Rows are points. To make a cloud, some directions were put in groups of two or more. Within a group, all points are equally far from the middle, so they leave a hole (a ring in 2 directions, a hollow ball in 3). The other directions are filled evenly. Then the cloud was stretched, turned, moved and blurred a little. How many holes are there, and how many directions does each take, smallest first?
In the rows, zero is written as 128.

Cloud, 22 rows:
[[161 106 157]
 [137  88 203]
 [144 126 129]
 [123  57 160]
 [129  64 160]
 [155  90 105]
 [179 154 157]
 [116 152 178]
 [156 169 142]
 [189 112 112]
 [133  91 137]
 [152 161 151]
 [146  53 126]
 [125 136 152]
 [156 149 136]
 [174 186 122]
 [173 107 108]
 [148  90 141]
 [161 137 150]
 [109  68 128]
 [192  78  84]
 [166  93 166]]
Holes: 0

Cloud:
[[129 195  91 114]
 [155 181  95 155]
 [126 169 167 112]
 [ 88 198 146 150]
 [166 164 137 177]
 [136 138  85 172]
 [ 56 156 114 187]
 [ 83 129  96  77]
 [137 149 176  71]
 [100 132  87 159]
 [137  85 104 160]
 [ 55 129 147 133]
 [ 89 132 123 122]
 [138 192  87  90]
 [ 95 106 191 149]
 [ 96 180  76 111]
 [ 54 117 142 124]
 [ 94 106  94 167]
 [100 136 103  85]
 [ 80 123 156 109]
 [160 120 146 157]
 [133 145 155 167]
 [103 188  79  97]
 [152 119 171 147]
 [158  79 134 127]
 [141 131 117 155]
 [120 144 138  92]
 [ 93  85 138 155]
 [ 97 172 104  89]
 [ 84  69 161 160]
 [125 116 162  67]]
Holes: 0

Cloud, 46 rows:
[[178 107 203 144  78  74]
 [ 81 108 108 164 110 130]
 [103 152 189 175 154 121]
 [178 176 146 116  78  78]
 [ 93 110 132 132 155  94]
 [180  94 168 141  56 130]
 [122  99 105 189 109 148]
 [115 180 151 168  78 115]
 [123 135 138 141  43  84]
 [184 111 151  89 130 134]
 [113  64 100  81  93  84]
 [178 142 176 173 137  71]
 [ 70 123 150 150 115  42]
 [136 163 153 139 129 127]
 [ 78 166 111 102 162  91]
 [160 133 188 111 155  54]
 [155 147 132  96 157  55]
 [101 155 109 129 164 145]
 [ 75 111 103 170 109 108]
 [155 147 128 143 105  67]
 [139  80 145 128 120  57]
 [152 118 164 170 102 145]
 [ 82 114 122 119  90 101]
 [101 136 209 137 152 105]
 [149 157 181 180 134  93]
 [121 168 125 158 138  21]
 [ 98  74 141 131 134  92]
 [153 140 139 133 217 113]
 [135  95  86 150 185 117]
 [114 165 140 121  95 109]
 [172 174 160 148 102  75]
 [134 117 146 147 125 143]
 [147 129 172 136 151  62]
 [ 98 132 184 144 109  94]
 [127 109 115 167  81 185]
 [131 122 113  80 186  55]
 [100  98 109 143  95  89]
 [ 95  91 114 159 122 100]
 [113 141 132 146 174  40]
 [163  99  87 105 167 117]
 [134  76 121 161  89 114]
 [118 141 179 163 153 154]
 [169 172 126 156 124 102]
 [119  84 127 117 102 152]
 [137 177 124 127 101  75]
 [ 75 114 131 101 139 105]]
Holes: 0

Cloud (76 x 8):
[[ 26 113 111 148 161 174 112 109]
 [ 91 158 144 111 144 186 151 140]
 [ 69 110 142 148 105 142 168 131]
 [ 95  54 165 139 117 136 112 120]
 [ 97 117 137 186 176  83 114 109]
 [142 145 116 113  95 153 166 144]
 [ 80 126 142 166 159 192 159 172]
 [ 73 163 133 110 133 177 129 108]
 [181 126 141 114 166 181 128  93]
 [174 108 139 200 136 128  99 154]
 [ 55 128 106 171 171 178 114  94]
 [ 59 148 140 136 103 119 140 110]
 [146 148 157 115 190 137 137  83]
 [146  80 152  87 109 111  64  89]
 [168  99 114 119 201 146  89 101]
 [176 142 132 139 126 159  85 100]
 [ 95 170 166 142 184 170 142 133]
 [112  43 112 145 129  88 109 128]
 [ 94 168 161 149 181 163 156  87]
 [100 163 164 149 149  84 117 121]
 [ 64 148 148 152 109 133 140 123]
 [159  89 202 165 125  93 133 144]
 [112 118 100 173 155 100  74 132]
 [108 112  82 139 139 196 114 148]
 [140 105 148 102 119  74 147  88]
 [ 56  90 121 133 183 139 161 141]
 [161  98 181 115 121  86 100 110]
 [152 138 111 151 137 194  80 165]
 [100 124  82 160 163 105 110 147]
 [107 115 105  71 146 172 148  86]
 [161  90 128  96 110  96 112 106]
 [109 149 106  93 191 144  80 144]
 [141 116 174 189 161 176 176 115]
 [112 159 120  93 181 161 133 153]
 [154  73 142 180 157  85 168 132]
 [154 147  99 179 124 165 122 137]
 [143 150 109 137 123 125  74  93]
 [133 113 160 113 118 139 119  55]
 [ 94  97 121 164 197 162  94  79]
 [103  65 126 166 118 132 149  68]
 [145  68 110 116 166 202  96 191]
 [160 147 178 138 126 111  79 122]
 [ 89 163 151 167 103 136 184 141]
 [151  72 100 100 167 186 119 134]
 [ 76 167 144 163 168 182 203 141]
 [176 147 137 136 137 179  87 109]
 [209 102 146 106 191 148 122 150]
 [158 129 117 194 198 138 187 124]
 [106 129  82 164 150 104 105 137]
 [113  97 148 187 142 153  79 105]
 [ 74 138 149 173 179 177 123 117]
 [ 91  54 139 142 137 174 107 158]
 [ 40 159 131 130 181 151 162 106]
 [123 152 189 162 176 100 118 174]
 [108 144 183 172 144 168 113 125]
 [177 110 129 184 184 110 115 157]
 [182 136 161 113 185 154 157 110]
 [157  96 135 192 155  96 104 133]
 [196 126 144 133 140  97  90 119]
 [168  55 144 150 193 177 107 156]
 [ 41 122 125 156 142  81 122 126]
 [144 125 176 152 184 121 211 110]
 [171 147 155 133 122 147  89  99]
 [ 62 100 128 144 157  88 165 149]
 [130 155  82 148 198 160 133 120]
 [ 51  63 121 132 162  84  78 154]
 [131 157  97 113 190 174 118 156]
 [104  81 168 121 108  82 122  85]
 [139  91  87  91 179 146 140  67]
 [195 141 154 134 140  89 148 109]
 [173 152 198 138 173 187 121 146]
 [210  90 125 144 122 175 142 129]
 [136 114  91 161 112 148 135 176]
 [148 100 132  89 110 167  90 159]
 [121  83  84 126 169 116 135 165]
 [ 73 164 150 153 187 157 174 144]]
Holes: 3 (2, 2, 2)

Cloud, 94 rows:
[[140 173 113 143 166 133 130 146 101]
 [159 113 115  92  86 174 120 149 155]
 [ 95  64 100 107 173 119  97 163 161]
 [107  97 125 163 187 122  97 158  93]
 [177  87  90 154 127  87  87 142 148]
 [107 183 104  93 147 139 144 141 155]
 [156 100 136  63 123 134 109  60 120]
 [ 87 148 113 123 137  98  78 125  75]
 [ 97  98  93 196 169 146 103 123 135]
 [104 133  63 138 152 101 186 145 156]
 [121 175 103 140 169 115 154 157 182]
 [148 107  52 126 153 183 159  86 126]
 [108 178 171 146 126 124 178  66 156]
 [137 185 109 131 100 159 117  79 141]
 [156 109 143 118 121 121  75 163 137]
 [118 175 179  97  83 123 147  84 107]
 [106  66 138 110 196 143 152 138 106]
 [167 134  96 115 110 128 138 140 237]
 [ 68 116  96 128 119 130 119  69 162]
 [173 154 104 155 127  95 137 176 171]
 [164 138  80 162  95 111 125  77 121]
 [172 135  72 139  89 154 163 140 104]
 [147 113 172  97 122 103 104 126 196]
 [100 116  89  99  83  81 143  92 116]
 [110 161 170  99 132  50 138 154 142]
 [114  99 202 181 112 112 102 124 111]
 [ 99 186  98 113 142 102 142 151 125]
 [101 192 109 154 120  71 162 154 167]
 [121  62 120  75 111 148 108  74 115]
 [169 141  82  97  99  78 158 160 168]
 [138  79 128 146  91 123 153  60 164]
 [ 79  89 136 110 107 129 160 151  71]
 [102 109 152 103 204 106 184 113 139]
 [ 84  77 143 105 125 101 147 183  94]
 [117 135 124 144 176 104  77 116 212]
 [105  78 114  79 153  94 152 172 104]
 [183  95  88 157 138 181 134 121 196]
 [169 154 112  84 115  72 141 139 181]
 [172 118 155 160 115 110 122  71  65]
 [126 122  55  78 180 110 172 119 184]
 [168  94 174 180 127 132 129 139 132]
 [112 171 154 155 160  56 133 110  64]
 [146  37 147 125  99 139 120 126  78]
 [132 149 108 171 124 172  89 106 169]
 [157 167  98  64  93 162 167  83 160]
 [146 105 170 123 183 172 105 124 136]
 [ 67  96 166 124 118  49 127 104 120]
 [150 153 185  73 130 144 150  65 107]
 [111 111  68 137 186 111 177 126 216]
 [114  88 134 121 164  44 175 151  91]
 [ 75 118 124 204 120 113 117  85 127]
 [ 87  81 169 176 147 108  96 115  52]
 [ 93  76 129 156 177  65  80 143 139]
 [143 131 109 128  57 123 159  73  99]
 [ 77 130 178  96 147  71 142  99 158]
 [128  49 115 141 202 128 163 134 162]
 [ 89 143  78 135 143 136 150 162 142]
 [ 88 129 184 111 141 119 110  80  81]
 [119 164 161 171 142 115 183 137  81]
 [ 86 151 176 109 131 131 191 112 127]
 [178 144  97 134 139  75 140  86 123]
 [158 160 109 125  63 146 174 101  95]
 [110 118 171 142  86 151  97 112 171]
 [132  50 132  88 117 104 160 169 117]
 [139  90  64 168 138  81 165 162 166]
 [155 122 175 128 174  99 126 130 187]
 [161 185 100 134 138 169 157 124 145]
 [172 155 136 188 117  71 162 136 155]
 [164 153 147 151 163  73 130 121 176]
 [ 96 139  76 159 135 116 169 104  87]
 [ 97  89 132 170 139  84 196 135 152]
 [137  60 118 100 113  56 120 145 153]
 [140 107  79  77 121 107 106  75 138]
 [ 89 154  71 151 121  60 169 127 123]
 [161 148  64 133 112 114 152  80 118]
 [107 118 111 150 202 149 135 114  90]
 [ 99 144 100  98 171 161 105 137 137]
 [136  80 147 108 141  80 186  84 134]
 [163 171 126 163 136 133 129  60 118]
 [125  98 116 124 170 118 215  84 148]
 [147 171 135  74 100 125 161 150 176]
 [118 134 157 113 102 105 116 182 173]
 [106  52 133 155 161 145 124  89  70]
 [ 99  87 118 142 204  74 108 123 187]
 [ 92 109  76 141 159 109  82 126  86]
 [178  67 143 163 130 114  98 114 100]
 [125  91  53 123 159 111 151 172 170]
 [114 123  90 160 149  87 182  87  91]
 [146 163 133  94  94  77 126 127 195]
 [111  82 121  98  77 125 142 104  51]
 [163 144 126 149  96 123 169  54 144]
 [134  33 132 135 118 163 159 125 130]
 [147 134 116 124  74 147  79 123 129]
 [141 138 160 159 139 188 164 122 134]]
Holes: 3 (2, 3, 3)

Cloud (91 x 9):
[[140 129 133 125 146 116  81 152  57]
 [200 169 146 162 107 131 169 118 102]
 [128 144 125 165 144 111 130 114  25]
 [121 109  94 126  72 115 147 112 174]
 [103 104 150 213 103  78 135 111  94]
 [145 122 131 178 138 191 188 177 156]
 [141 146 136 152 135 112 167 125  30]
 [160 133 112 137 140  95 149  66  60]
 [159 128 108 102 101 154  79 165 129]
 [175 164  91 146 127 109 169 198  94]
 [161 165 175 137 139  87 114 113 125]
 [118 125 123  89 117 167 120 134  92]
 [121 118 112  83  80 105  96 137 155]
 [153 172 132 154 100  94 157 184 146]
 [130 177 109 124 146 110 128 173 177]
 [145 106 114 170  49 165 134  91 121]
 [181 138 125 126 129  74 140 120  48]
 [174 131  92 158 134 175 119 118 155]
 [171  86 131 116 130 158 130 112 153]
 [ 97 108 153 162 138 155 101 142  90]
 [210  99  96 118 183 116 115 121 127]
 [130 132 129  53 126  98 191 111 164]
 [203 121 152 165 133 193 145 152 152]
 [156 130 142 155 133 118 106 186  62]
 [177 124 120  47 143 171 191 136  91]
 [142 169 113 170 124 112 124 144 167]
 [127  99 120  73 134  72 124 137 223]
 [174 130 110 163 141 110 114 234 138]
 [121 106 151 175  74 117 196 136 155]
 [175 108  48 142  93 123  96 159  92]
 [181 131 156 160 140 117 192 148 149]
 [135 151 188 107  93  92 114 171 178]
 [134 155 112  66 148  71 154 125 182]
 [127 118 131 153 100 133 126 157 188]
 [102  73 106 139 135  87 145  70 143]
 [151 166 145 106 157 105 146 145  81]
 [162 125 125 231 165 153 135 122  85]
 [185 180  92  92  77 137 168 108 150]
 [165 103 123 176 159  95 186 150 130]
 [143  89 143  92 112  86 174 177  60]
 [ 99  84 155 195 150  85 136 135 206]
 [123 132 147 131 138 109  93 144  75]
 [177 120 143 164  86 108 183 170 141]
 [122 149  89 189 130 117 109 122  23]
 [115 111 148  82 176 150 207 138 107]
 [128  74 155 154 146 137 141 116 105]
 [178 149  75  98 158 139  71 151  67]
 [142 104 133 210 123 172 163 118 125]
 [135 158 159  73 128 105 136 128 108]
 [131  93 156 113 115 115 182 181  63]
 [175 136  83  95  70 198 139 113 105]
 [ 83 128 137  89  85  85 131 154 141]
 [ 84 136 145 183 100 114 177 164  73]
 [178 141 122 106 118  54 120  84  77]
 [149 132 157 121  99  80 133 136  74]
 [107 124 109 137 105 146  83 127 127]
 [152  64 120 161  97  94 146 172 117]
 [135  70  95 149 139 155 180 138 120]
 [133 121  67 175 149 122 127  94 131]
 [141 134 153 156  53 117 198 145 182]
 [118 178 147 115 126  57  86 160 161]
 [157 151 139 170 125 114 224 137 128]
 [104 101 173 136 116 148 167 106 210]
 [129 112 133 117 124 146 222 107 181]
 [ 96 106 126 103 153 164 148  93  73]
 [170 141  74 135 140  85 121  81  62]
 [142 104 158 139  92 110 173 167  66]
 [135  94  93 116 165 117 116  78 128]
 [132 126 163 130 149 100 193  86 157]
 [156 174 158 160 156  82 138 140 140]
 [119  81 120 102 122 151 198 133 135]
 [190 171 129 176 130 166 170 144  73]
 [132 150 207 128 110 105 162 144 161]
 [138 164 135 191  69 153 165 108 135]
 [116  87 161 148 108  84 182 137  99]
 [144 177 128  75 108 100 150  87 101]
 [142 129 105 158  66 132  94 141 101]
 [127 121 159  48 108 124 158 118 164]
 [141 132 127 131  90  97  96 187 108]
 [138 188 119 170 138 125 130  55 140]
 [130  64 117 181 208 123 136 130 150]
 [190 113  83 133 151 102 141 130 147]
 [171 178 138 122 145 129  81 149  90]
 [173  79 138 201 156 138  95 144  96]
 [151  75 150 155 135 119  85 135 124]
 [137 104 161 109 127 167  96 114 115]
 [186 137  97 145 157  78 162 133  83]
 [123 181 165 167 162 180 160 154  90]
 [ 91 150 143 124 174 143 134 176  90]
 [118  79 161 127 136 139 202 161  83]
 [118 119 149 188  91  75 214 117 157]]
Holes: 1 (4)

Cloud, 108 rows:
[[148  93 119 126 115 107  94  85 101]
 [159 159 181  89 111  63 142 128 126]
 [162 199  91 155  94 124 102 121  88]
 [139 106 103 134 189  70 173 170 113]
 [ 45 141  87  83  95 132 142  89 124]
 [159 153 110  95 117  95 131  82  53]
 [ 69  95  82 151 125 134 142 120 125]
 [ 77 134 145  70 165 102 160 164 141]
 [153 122 145 133 194 147 137 118 174]
 [ 91 125  84  92 138  83 153  83  88]
 [102 159 111 159 139 123  49 151 150]
 [ 83  79 139  99  97 152  67 123 117]
 [185 134 187 117 159 105 148 141  50]
 [153 158 151 118 155  88 238 108 118]
 [113 186  95 120  89 176 169  76 153]
 [ 98 125 129 133  61 145 193 100 113]
 [132 152 147 148 186 126  46 108 108]
 [132 144 175 179 101 140 164 162 119]
 [127 216 115 143  90 127 115  94 163]
 [100  94 119 183 141 150 152 165 125]
 [121 152 101 164 156  48 128 175 116]
 [ 59 149 166  83 140 154 205 106 130]
 [ 46 175 111 113  95 133  82  99 174]
 [ 90 118 153  79 177 112 155 129  94]
 [116 132 192 120  82 128 140  66 129]
 [122 134 153  83 128 173 190  71 109]
 [ 84 133 151 136  80  81 127  81 124]
 [175 193 135 159 121 113 110  80 156]
 [ 77  93 163 123 159 166 135  94 185]
 [147 151 174 120 161 175  99 154 164]
 [113 143  74 130 199 129 162  93 126]
 [124  89 111 104 175 126  93 114  63]
 [ 92 100 157 138 154 179  93  95 142]
 [140 130 122  97 137  78 107 174 141]
 [ 80 166 138 142 150 127  86 143  98]
 [130 203 116 150  79 144 104 105 154]
 [116 133 144  86 180 157 100 123  94]
 [102 182 131 108 100  54 178  84  95]
 [159 219  85 102 131  80 150  99 122]
 [112 187 218 130 121 122 150 134 182]
 [102 145 147 162 159  89 113 169 182]
 [117  70 166 108 175 122 147 130  92]
 [128 137 142 159  70 110 187 137 109]
 [112 162 151  86  74 117 191 151 131]
 [101 135 150 154  55 172 141  94  93]
 [ 93 178 143 126  91  84  80  98 127]
 [102 155 132 156 147 163 187  80 153]
 [ 52 145 126 115 125 119 120 160 116]
 [131 173 109 145 155 178 160 156 157]
 [104 149 150 131 109  65 117 158 198]
 [126 162 107 150 163 166 180 139 164]
 [ 86 128  69  87 139 157 108 121 123]
 [ 88 154 183 140 164  84  98 142 134]
 [149 176 169 102 167 167 112  94 155]
 [ 96 150 137 158 154 141 196 129 175]
 [149 121 128  91 120 100 190  63 120]
 [ 83 176 137 121  75 111 152  60 118]
 [223 144  93 140 128 132 129 127  91]
 [ 88 147 112 160 102 121  79 187 171]
 [135 214 133 145 108 131 118  57 114]
 [202 119 157 135 136 100 187 129 135]
 [122 126 106  92 158 124  77 156 107]
 [137 145 120 148  92 123  50 104 120]
 [ 81 123 125 139 144 177 182 102 125]
 [109 162  70 149  96 109 154 124 180]
 [105 118 172 114  77 107 118  76 123]
 [147 178 151 162  96  44 119 143 129]
 [136  87 120 165 146 120  89 173 171]
 [178 125 128 119 117 177 159 113 147]
 [ 66 163  82 130 156 148 106  94 132]
 [ 92 167  67 108 175 135 114 108 124]
 [ 65 168 140 107  63 151 185  61 140]
 [169 102 156 122 121 155 171  87 122]
 [ 77 152 108  72 152  92 127 122 100]
 [148 154 121  79 117 108 146  65  86]
 [ 72  80 122  81 115 114 146 139  96]
 [178  84 173 170 165 143 141 144 131]
 [ 99 197 146 125  91  69 115  78 109]
 [148 156 110 174  99  46 151 154 119]
 [ 75 121 174 112  84  89  92 132 140]
 [117 132 102 151 160 101  79  90 156]
 [107 160 143  99 184  97  70 100 145]
 [149  82 166 146 148 187 134 183 170]
 [126 128 161 125 169  66  98 173 156]
 [126 108 138 109 181 118  67 109  84]
 [123  92  75 124 155  88 176 143 133]
 [144 188 135  83 140 173 177 122 178]
 [ 83 124 125 114 150 103 162 183 127]
 [111 152  63 148 119 130  87 179 125]
 [114  84 174 113  66 128 131 101 120]
 [ 95 123  53 132  84 168 108 120 112]
 [108 139 156 119 160 153  63 159 164]
 [114 116  62 109  86 157 162 120 150]
 [115  90 149 159 156 176 117 133 178]
 [123 107 121 147 119 100  62  88  97]
 [146 158 189 137 148 162 103 161 170]
 [147 122 152 101 121 175 188  87 174]
 [ 78  98  98 136 145  99 161 124  98]
 [ 91  82 132 120 111 120 142 143 217]
 [154 168 200 173 137 122  99 157 112]
 [151  92 109 131 188 130 145 170 146]
 [160 109 134 115 107 111 189  96  69]
 [151 159 182  91 146 117 201 149 145]
 [ 82 171 148 103  91 107  77 115 169]
 [115 167 141  77  98  71 187 111 101]
 [ 87 122 153 149  65  87 162 132 178]
 [119  59 138 105  71 143 167 125 143]
 [126 182  69 148 180  96  99 149 121]]
Holes: 3 (2, 2, 3)

Cloud (94 x 9):
[[159 141 119 144 154  89 122 107 147]
 [175 134 124 195 153 117  95 139  97]
 [115 111 195  90 124  81 118  74 145]
 [153 182 129  74 132 142  29 118 152]
 [135 134 102 175 176 169 101 151 139]
 [139 156 214 104  97 144 100  75 125]
 [ 99 126 178  98 150  62 164 117 167]
 [114  99 144 161  96  41 138 112  97]
 [103 172 119 153  82  46 116 158 119]
 [ 76  84 158 133 139 147 136 116 129]
 [128 155 180  82  91 117  60  75  81]
 [121  83 186 116  88  92 130  70  69]
 [ 81  87 164 141 121 109  79 108 143]
 [132 113 157 108 157 122 133  90 126]
 [133 164 144  84  64 158 119  93  97]
 [155 161 132 146 154  37 178 134 138]
 [118 136 122 112  67  97 141  88 124]
 [139 211 135 133 120 137  87  92 124]
 [131  97 109  64 142 171  86  98 103]
 [ 97 118 136 124  87 185  61 131  75]
 [121 152 155 118  73  76 186 101 118]
 [ 98 110 198 197 116 133  76 133 116]
 [140  69 149 156  75 130 130 102 102]
 [100 112 103 111 108  40 132 117 119]
 [164 163 105 135  80 106  84 125 119]
 [ 92 110 156 179 103 125 125 125  41]
 [165 115 105  85  95 150 154 112  98]
 [176 136 143 168  56 164 115 113 129]
 [ 75  88 140 109 160 118 142 128 111]
 [156 144 156 137  81 189  83 111 121]
 [134 161 137 104  94  92  49  99 154]
 [144 159 194 203  86 149 108 163 111]
 [ 96 113  82 158 125 131  86 129 100]
 [125 147 159 105 113 181 129 111  89]
 [140 165 115 160  45  90  96  95 124]
 [179 139 141  96  83 191  89  71 153]
 [124 163 179 107 119 114  56 117 160]
 [ 73 204 114 126 130  57  71  35 136]
 [160 142 155 102 101 173  81  55 154]
 [152 181 126 175 117 173 100 100  90]
 [ 81  89  88 141 106  65 127 126  88]
 [108 167 149 172 150  90  64 113 170]
 [156 148 151 133  24 158 114 116 120]
 [142  96  87 162 135  63 124 143 138]
 [ 85 121 153 132 124 171  97 101 140]
 [125 120 123 120 151 119 155 111 172]
 [ 86 160 137 149 163 112  93 123 165]
 [129 144  93 166 162 122 132 162  77]
 [ 78 105 102 198  86  96 103 107  93]
 [117 145 135 149 120 183  89 109 129]
 [161 212 136 144 130 105 133 105 141]
 [183 161 177 102 137  73 144  93 152]
 [ 95 109 121 132  63 188 104 129  76]
 [142 135 158 159  56 163 172  95 127]
 [131 169 157  66 112 171  57  61 138]
 [128 148 125 106 154 208 100 132  86]
 [128 100 102 185 146 118 158 160 134]
 [102 110 191 128 156 156 128 113 123]
 [162  98 130 138  94 166 124  76 110]
 [163 112 157 175  83 186  72 117 118]
 [112 105 148 119 145 181  29  79  82]
 [141 174  96 201 117 102 162 176 159]
 [161 150 127  56 158  93  96 116 177]
 [151  66 114 111  87 134 119 181 120]
 [154 157 126 146 132  94  85 110 178]
 [ 92 138 180 103 106 139 108 102 128]
 [158 139 161 109  45  83 156 101  99]
 [136 102 148 156 108  94  93 120  50]
 [127 124 113  95 112  44 116 129 129]
 [100 128 176 131 121 102 125  91 165]
 [113 106  82  86 152 102 137 106 144]
 [108 179 148 114 120 113 107 141 163]
 [148 176 111 151 157 174 135 142 111]
 [113 104 148  72 124  42 121  87 149]
 [164 145 147  61  94 112 110  93 183]
 [121  86 128 120 101 135 108 183 112]
 [ 77  93 119 157  87 115  53 124 110]
 [ 77 146 164 151  88 102  98 153 106]
 [106 193 143 142 177 109  77  85 170]
 [119 129 162  75  87  78 120  62 108]
 [102 191 103 119  75 107  97  88  96]
 [ 63 128  93 168  91  82 112 173 102]
 [103 157 153 141 173 115  90 123 160]
 [164 162 131 114  81 110  92  99 109]
 [146 114 139 103 148 103 147 121 112]
 [109 116 175 174  83  85 124  94 140]
 [111 120 189  69  96 139  78  73  92]
 [102 164 152 104  33  99 126 148 130]
 [142 160 143 176 125  83 127  92 175]
 [161 207 154  98 144 165  69  89 154]
 [102 119 115 115  96 101 165  87  75]
 [118 111 157 142 128 142 119 151  53]
 [165 168 163  88 140 125 167 124 159]
 [111 175  96 147 120 106 100 108  87]]
Holes: 0
